Every row gives one point. The last column is the point's height on a tilted bowl or saddle (a function of degree 2), plus a little noise. Count its main directions that bend up, bend down and stay straight.

Points, 15 rows:
[[ 0.15  0.28  0.12 -0.17]
 [ 0.02  0.07  0.15 -0.15]
 [ 0.19 -0.41  0.48 -0.65]
 [-0.07  0.25 -0.27  0.05]
 [ 0.14 -0.27 -0.28 -0.01]
 [-0.03  0.30  0.24 -0.27]
 [-0.36  0.11  0.04 -0.11]
 [-0.52 -0.09 -0.43 -0.11]
 [-0.40 -0.23  0.14 -0.17]
 [ 0.31 -0.05  0.14 -0.21]
 [ 0.36  0.02  0.24 -0.32]
 [ 0.52 -0.05  0.22 -0.39]
 [ 0.19  0.20 -0.19  0.07]
 [ 0.29  0.11  0.22 -0.27]
 [-0.58 -0.05  0.59 -0.41]]
Directions: 0 up, 2 down, 1 straight

Points, 25 rows:
[[ 0.16  0.11 -0.03  0.58 -0.21]
 [-0.19  0.15 -0.35  0.23 -0.26]
 [ 0.07  0.36 -0.48 -0.37 -0.44]
 [-0.33  0.03 -0.01 -0.32 -0.24]
 [-0.12  0.40 -0.11  0.29 -0.30]
 [-0.43  0.55 -0.63 -0.19 -0.70]
 [ 0.02 -0.38  0.08  0.10 -0.12]
 [-0.18  0.27  0.12  0.09 -0.19]
 [ 0.06 -0.21  0.24 -0.56 -0.34]
 [-0.08 -0.42  0.04  0.32 -0.15]
 [-0.45 -0.01  0.09  0.13 -0.18]
 [-0.16 -0.52 -0.11  0.52 -0.24]
 [ 0.32  0.16  0.27 -0.19 -0.23]
 [-0.15  0.37 -0.06 -0.47 -0.37]
 [ 0.01 -0.17 -0.20  0.49 -0.16]
 [ 0.25  0.04 -0.20 -0.27 -0.20]
 [ 0.62  0.16  0.17  0.00 -0.23]
 [-0.13  0.08 -0.04 -0.25 -0.20]
 [ 0.12  0.00  0.18  0.23 -0.11]
 [-0.31  0.40  0.14 -0.46 -0.34]
 [ 0.48  0.40 -0.04 -0.16 -0.32]
 [-0.05 -0.16  0.29 -0.10 -0.14]
 [ 0.10 -0.24 -0.06 -0.15 -0.14]
 [ 0.08  0.17 -0.40  0.37 -0.24]
 [ 0.02  0.04  0.31  0.20 -0.13]]
Directions: 0 up, 3 down, 1 straight

Points (40 x 7):
[[ 0.08 -0.01  0.06  0.00 -0.48 -0.50  0.05]
 [ 0.00 -0.05 -1.03  0.37  0.01  0.22 -0.58]
 [-0.08  0.30  0.26 -0.24  0.04  0.16  0.45]
 [-0.23 -0.01  0.30 -0.06 -0.38 -0.09  0.33]
 [-0.15  0.15  0.08  0.65 -0.30  0.17 -0.02]
 [ 0.03  0.42  0.51  0.07  0.10 -0.37  0.18]
 [-0.03 -0.02 -0.05  0.04 -0.22 -0.18  0.11]
 [-0.20  0.19 -0.09 -0.08  0.06 -0.05  0.22]
 [ 0.64  0.13 -0.40 -0.04  0.69  0.18 -0.51]
 [-0.82 -0.18 -0.02  0.18 -0.25 -0.20  0.71]
 [-0.14 -0.22 -0.09  0.24  0.50 -0.32  0.19]
 [ 0.48  0.09  0.33  0.48  0.37 -0.29 -0.03]
 [-0.22  0.14 -0.22  0.18 -0.17 -0.07  0.16]
 [-0.21 -0.18  0.00 -0.03  0.58  0.32  0.02]
 [-0.03  0.18  0.34  0.25 -0.23 -0.09  0.19]
 [ 0.30 -0.53  0.17  0.05  0.09  0.27 -0.30]
 [ 0.25 -0.23  0.11  0.00 -0.62  0.17 -0.07]
 [-0.20  0.03  0.28 -0.12 -0.01  0.40  0.32]
 [-0.03 -0.24 -0.10  0.48 -0.12  0.09 -0.02]
 [-0.05  0.40 -0.12  0.02  0.29  0.15  0.21]
 [ 0.41 -0.77 -0.08 -0.69 -0.24 -0.01 -0.62]
 [-0.40  0.31 -0.04  0.14  0.08 -0.04  0.34]
 [ 0.38 -0.23  0.23 -0.09 -0.23  0.10  0.00]
 [ 0.01  0.26  0.00  0.18 -0.23 -0.28  0.10]
 [ 0.09 -0.04  0.01  0.20 -0.36  0.50 -0.17]
 [-0.31 -0.18 -0.70 -0.42  0.05  0.41 -0.50]
 [-0.02  0.32  0.14  0.09  0.16  0.19  0.27]
 [ 0.12  0.06  0.05  0.01  0.45 -0.02  0.05]
 [ 0.11 -0.08  0.14  0.03  0.04 -0.43  0.06]
 [ 0.07  0.23  0.44  0.10  0.57  0.09  0.30]
 [ 0.32 -0.01 -0.25  0.27  0.32 -0.10 -0.20]
 [ 0.23  0.10 -0.07 -0.17 -0.05 -0.43 -0.05]
 [-0.30 -0.27 -0.29  0.03  0.77 -0.16  0.00]
 [-0.07 -0.21 -0.06 -0.17 -0.37  0.28  0.00]
 [-0.16  0.02  0.43  0.03 -0.17 -0.01  0.34]
 [ 0.04 -0.61  0.01 -0.08  0.06 -0.40 -0.02]
 [ 0.42 -0.22  0.23 -0.11 -0.22 -0.13  0.01]
 [-0.11  0.19 -0.47 -0.24  0.17  0.26 -0.06]
 [ 0.41  0.12  0.00 -0.05  0.07  0.15  0.05]
 [-0.23  0.32  0.03  0.06 -0.27  0.07  0.30]]
Directions: 1 up, 2 down, 3 straight

Points, 71 rows:
[[ 0.59 -0.32 -0.13  0.02  0.15 -0.08 -0.32 -0.07  0.12]
 [ 0.34 -0.17 -0.13 -0.05 -0.01  0.21  0.29 -0.19  0.06]
 [-0.15  0.14 -0.04  0.47  0.02  0.26  0.42  0.52  0.00]
 [ 0.15  0.66 -0.14 -0.44 -0.42 -0.12 -0.07 -0.71 -0.49]
 [-0.37  0.07  0.26 -0.03 -0.32 -0.07 -0.06 -0.04 -0.23]
 [ 0.64  0.01  0.02 -0.27  0.09 -0.03 -0.02  0.17  0.21]
 [ 0.01  0.36  0.54 -0.29 -0.23 -0.01 -0.14  0.15 -0.34]
 [ 0.36 -0.03 -0.29 -0.19  0.31  0.22 -0.28 -0.82 -0.01]
 [-0.26  0.06  0.42  0.35  0.07  0.16 -0.35  0.34 -0.38]
 [ 0.06 -0.25  0.03  0.00  0.58 -0.38 -0.18  0.13  0.04]
 [-0.04 -0.20  0.33  0.02  0.23  0.08 -0.33  0.41 -0.15]
 [ 0.27 -0.04  0.29 -0.27  0.20 -0.22 -0.08  0.38  0.04]
 [-0.20 -0.23  0.11 -0.15 -0.03  0.11  0.05 -0.10 -0.02]
 [ 0.17  0.13 -0.11  0.47 -0.19 -0.08 -0.02  0.07  0.08]
 [ 0.19  0.14 -0.05  0.15  0.34  0.31  0.01  0.63  0.24]
 [ 0.24  0.29 -0.40 -0.16  0.22 -0.35 -0.11  0.00  0.17]
 [ 0.22 -0.16  0.46  0.05 -0.03 -0.11 -0.21  0.11 -0.14]
 [ 0.20  0.24 -0.32 -0.14  0.05 -0.27 -0.28 -0.24  0.03]
 [ 0.07 -0.22  0.11  0.40 -0.12 -0.02  0.35  0.12  0.11]
 [ 0.03 -0.26 -0.43  0.49  0.38 -0.31 -0.18  0.03 -0.24]
 [-0.36  0.23 -0.13  0.25 -0.41 -0.06 -0.22  0.16 -0.23]
 [ 0.63  0.36  0.09  0.04  0.18  0.17 -0.39 -0.19  0.23]
 [-0.01 -0.11  0.12  0.01 -0.21 -0.17  0.07 -0.06  0.05]
 [-0.17  0.00  0.21 -0.09 -0.03  0.08 -0.04 -0.25 -0.05]
 [ 0.09  0.02  0.08  0.08  0.11 -0.32 -0.03 -0.15  0.09]
 [-0.37 -0.43  0.40 -0.07  0.49 -0.11  0.15 -0.19 -0.01]
 [ 0.18  0.10 -0.31 -0.15 -0.11 -0.32  0.26  0.01  0.18]
 [ 0.06 -0.47 -0.09  0.34  0.27 -0.47 -0.07 -0.18 -0.19]
 [-0.23  0.38  0.08 -0.02 -0.31  0.43  0.38 -0.41 -0.46]
 [ 0.24 -0.30 -0.13  0.13  0.26  0.01 -0.03  0.08  0.20]
 [ 0.07 -0.15 -0.49  0.35  0.41 -0.25  0.56 -0.09 -0.25]
 [ 0.02  0.25  0.01 -0.56 -0.18  0.08 -0.32 -0.17 -0.19]
 [-0.08 -0.14 -0.28  0.02 -0.03  0.19 -0.06  0.56  0.29]
 [-0.30 -0.37 -0.18  0.19  0.20 -0.13  0.14 -0.14 -0.07]
 [ 0.02  0.32  0.31 -0.15  0.31  0.24 -0.06  0.35  0.15]
 [ 0.32  0.09  0.37 -0.21 -0.14 -0.27 -0.11  0.25 -0.05]
 [ 0.51  0.05  0.02 -0.12  0.49 -0.36  0.14  0.05  0.38]
 [ 0.31  0.00 -0.71  0.36 -0.41  0.17 -0.19 -0.08  0.12]
 [ 0.02  0.02  0.24  0.29  0.15 -0.03 -0.60  0.02 -0.09]
 [-0.06  0.20 -0.03  0.48 -0.17 -0.02 -0.29  0.28 -0.10]
 [ 0.40 -0.15  0.37 -0.27 -0.30  0.04 -0.06  0.29 -0.24]
 [ 0.14 -0.03  0.29 -0.10  0.07  0.42  0.33  0.24 -0.04]
 [ 0.10  0.20  0.02  0.24  0.30  0.03 -0.13 -0.05  0.18]
 [-0.22 -0.28 -0.44  0.47 -0.19  0.34  0.61  0.23  0.47]
 [-0.34  0.05 -0.23 -0.05  0.26  0.17  0.25  0.50  0.15]
 [-0.46 -0.13 -0.05  0.11  0.70 -0.09 -0.53  0.36 -0.39]
 [-0.21  0.03 -0.35  0.17  0.07  0.33  0.17 -0.15  0.00]
 [-0.05  0.03 -0.12  0.08 -0.23 -0.34  0.05  0.24  0.16]
 [ 0.36  0.23 -0.13  0.09 -0.16  0.40 -0.76  0.01 -0.23]
 [-0.36  0.32 -0.22  0.15  0.38 -0.25 -0.23  0.04 -0.27]
 [-0.41  0.29 -0.17  0.67 -0.08  0.01  0.35 -0.38 -0.67]
 [ 0.07  0.47  0.61  0.11  0.29 -0.01 -0.10 -0.52  0.33]
 [-0.34  0.18  0.25 -0.04  0.52 -0.16 -0.11  0.00  0.22]
 [ 0.07 -0.19 -0.32  0.01  0.10 -0.31  0.14  0.33  0.16]
 [-0.08  0.22 -0.06 -0.29 -0.23 -0.28 -0.44  0.34 -0.16]
 [-0.12 -0.01  0.19  0.26 -0.20 -0.31 -0.11  0.56 -0.03]
 [-0.40  0.61 -0.51  0.13 -0.07 -0.17 -0.51  0.07 -0.92]
 [-0.18 -0.04 -0.19 -0.18 -0.16  0.01  0.23 -0.22  0.03]
 [ 0.02 -0.59 -0.49 -0.21 -0.11 -0.12 -0.06 -0.07 -0.08]
 [ 0.32  0.03 -0.04 -0.52 -0.49 -0.28 -0.49 -0.19 -0.31]
 [-0.03  0.04  0.17  0.17 -0.25  0.16  0.22 -0.53 -0.25]
 [-0.42  0.18  0.01 -0.24 -0.13 -0.22 -0.47 -0.21 -0.46]
 [-0.07  0.08 -0.10 -0.49 -0.01  0.00 -0.27 -0.38 -0.10]
 [-0.52  0.23  0.23 -0.47 -0.33  0.22  0.26  0.20 -0.28]
 [-0.10  0.03 -0.12 -0.19  0.46  0.20 -0.26 -0.49  0.33]
 [ 0.08 -0.04  0.12  0.30  0.01 -0.05 -0.05 -0.01  0.07]
 [-0.08 -0.36  0.52 -0.05 -0.21  0.20  0.32  0.00 -0.32]
 [ 0.10 -0.14  0.13 -0.63 -0.49 -0.72  0.25  0.02 -0.07]
 [-0.36  0.83 -0.10  0.25  0.00 -0.56 -0.10 -0.42 -0.79]
 [-0.51 -0.43  0.22 -0.41  0.08  0.47 -0.26 -0.61 -0.53]
 [ 0.18 -0.17  0.18 -0.10  0.34  0.40  0.28  0.08  0.17]]
Directions: 1 up, 4 down, 3 straight
